Rows are points. The points of each table are mixes of a few directions, plus a little noise. How many directions does each table use, and how many do they share? Where both have some left over, give the other angles between the two spaces (their principal angles), to ten degrees, smallest first.

First, 6 rows:
[[-1.1  2.6]
 [ 0.2 -0.5]
 [-1.1  2.8]
 [ 2.7 -6.5]
 [ 1.6 -4.0]
 [-2.3  5.6]]
Second (7 x 2):
[[ 0.8  1.0]
 [-3.8 -5.0]
 [-2.8 -3.8]
 [ 3.4  4.3]
 [ 2.4  3.1]
 [ 2.6  3.4]
 [-2.4 -3.1]]
Directions: first 1, second 1, shared 0; angles 60

First, 8 rows:
[[-0.7 -2.2 -1.4 -0.8  3.6 -0.1]
 [-1.1  1.6  3.0  4.7 -4.2  1.3]
 [ 7.3 -2.1 -3.9 -2.3 -5.1 -3.4]
 [-3.9  4.8  4.4  2.5 -1.5  2.2]
 [ 0.0  4.1  0.6 -3.7 -0.5 -0.2]
 [ 0.5 -3.3 -3.3 -3.9  5.4 -1.2]
 [-1.9 -2.2  2.5  7.9 -2.5  1.8]
 [-0.4 -0.4 -1.9 -4.3  4.6 -0.6]]
Second, 9 rows:
[[ 2.5  3.9 -0.1 -1.1  0.8  1.0]
 [-4.2 -6.6  1.2  1.6 -2.0 -2.5]
 [ 0.3  1.8 -0.8 -3.4 -7.7 -1.0]
 [-2.7 -2.9 -3.2  0.8  3.0  3.1]
 [ 1.3  4.1 -2.9 -4.0 -5.3  1.8]
 [-1.0 -0.8 -2.4  0.8  4.1  3.2]
 [ 4.1  4.0  3.8  0.7  2.4 -1.9]
 [ 2.0  0.5  2.6  3.6  8.8  0.2]
 [-2.3 -4.1  2.0  0.6 -4.0 -3.5]]
Directions: first 3, second 3, shared 1; angles 60, 80

First:
[[ 5.5 -1.5  2.6  1.6  4.2  6.3 -0.6  2.2  3.3 -2.3 -0.5]
 [-1.2  2.1  4.7 -2.1 -4.9  1.5 -0.4 -4.9  0.2 -1.0  2.9]
 [ 6.8 -2.7  0.4  2.5  7.5  6.1 -0.2  5.0  3.5 -2.1 -2.2]
 [ 1.4  2.0  8.0 -2.3 -4.5  5.5 -0.9 -5.9  2.4 -2.9  3.6]
 [-0.5 -1.8 -6.1  1.9  4.0 -3.7  0.7  5.0 -1.3  1.9 -3.1]
 [-3.0  0.1 -4.1  0.1 -0.3 -4.8  0.4  1.2 -2.4  2.1 -1.0]
 [ 3.3 -2.9 -4.8  2.9  7.1  0.4  0.3  6.5  0.5  0.4 -3.4]
 [-5.4  2.2 -0.3 -2.0 -5.9 -5.1  0.3 -4.0 -2.9  1.6  1.9]
 [-4.1  2.3  1.5 -1.9 -5.8 -2.7  0.1 -4.6 -1.7  0.7  2.3]
 [-1.0 -0.8 -3.6  0.8  1.7 -2.9  0.3  2.4 -1.2  1.4 -1.4]
 [-1.5  1.2  1.6 -1.1 -3.0 -0.6  0.1 -2.7 -0.6 -0.1  1.4]]
Second:
[[-6.3  1.3 -4.3 -1.1 -4.0 -8.0  0.7 -1.3 -4.1  3.2  0.0]
 [-1.5  0.3 -1.1 -0.3 -1.0 -1.9  0.2 -0.3 -1.0  0.7  0.0]
 [-2.1  0.4 -1.4 -0.4 -1.3 -2.6  0.2 -0.4 -1.4  1.0  0.0]
 [-5.0  1.1 -3.4 -0.8 -3.2 -6.4  0.6 -1.0 -3.2  2.5  0.0]
 [-7.0  1.5 -4.7 -1.2 -4.4 -8.9  0.8 -1.4 -4.5  3.4  0.1]
 [ 8.7 -1.8  5.9  1.4  5.4 11.0 -1.0  1.8  5.6 -4.3  0.0]
 [-0.4  0.1 -0.2 -0.1 -0.2 -0.5  0.1 -0.1 -0.2  0.2  0.0]
 [ 8.5 -1.8  5.8  1.5  5.3 10.8 -1.0  1.7  5.5 -4.2  0.0]
 [-1.0  0.2 -0.7 -0.2 -0.6 -1.2  0.1 -0.2 -0.6  0.5  0.0]
 [ 2.7 -0.6  1.8  0.5  1.7  3.5 -0.3  0.6  1.7 -1.4  0.0]
 [ 3.4 -0.7  2.3  0.6  2.1  4.3 -0.4  0.7  2.1 -1.6  0.0]]
Directions: first 2, second 1, shared 1
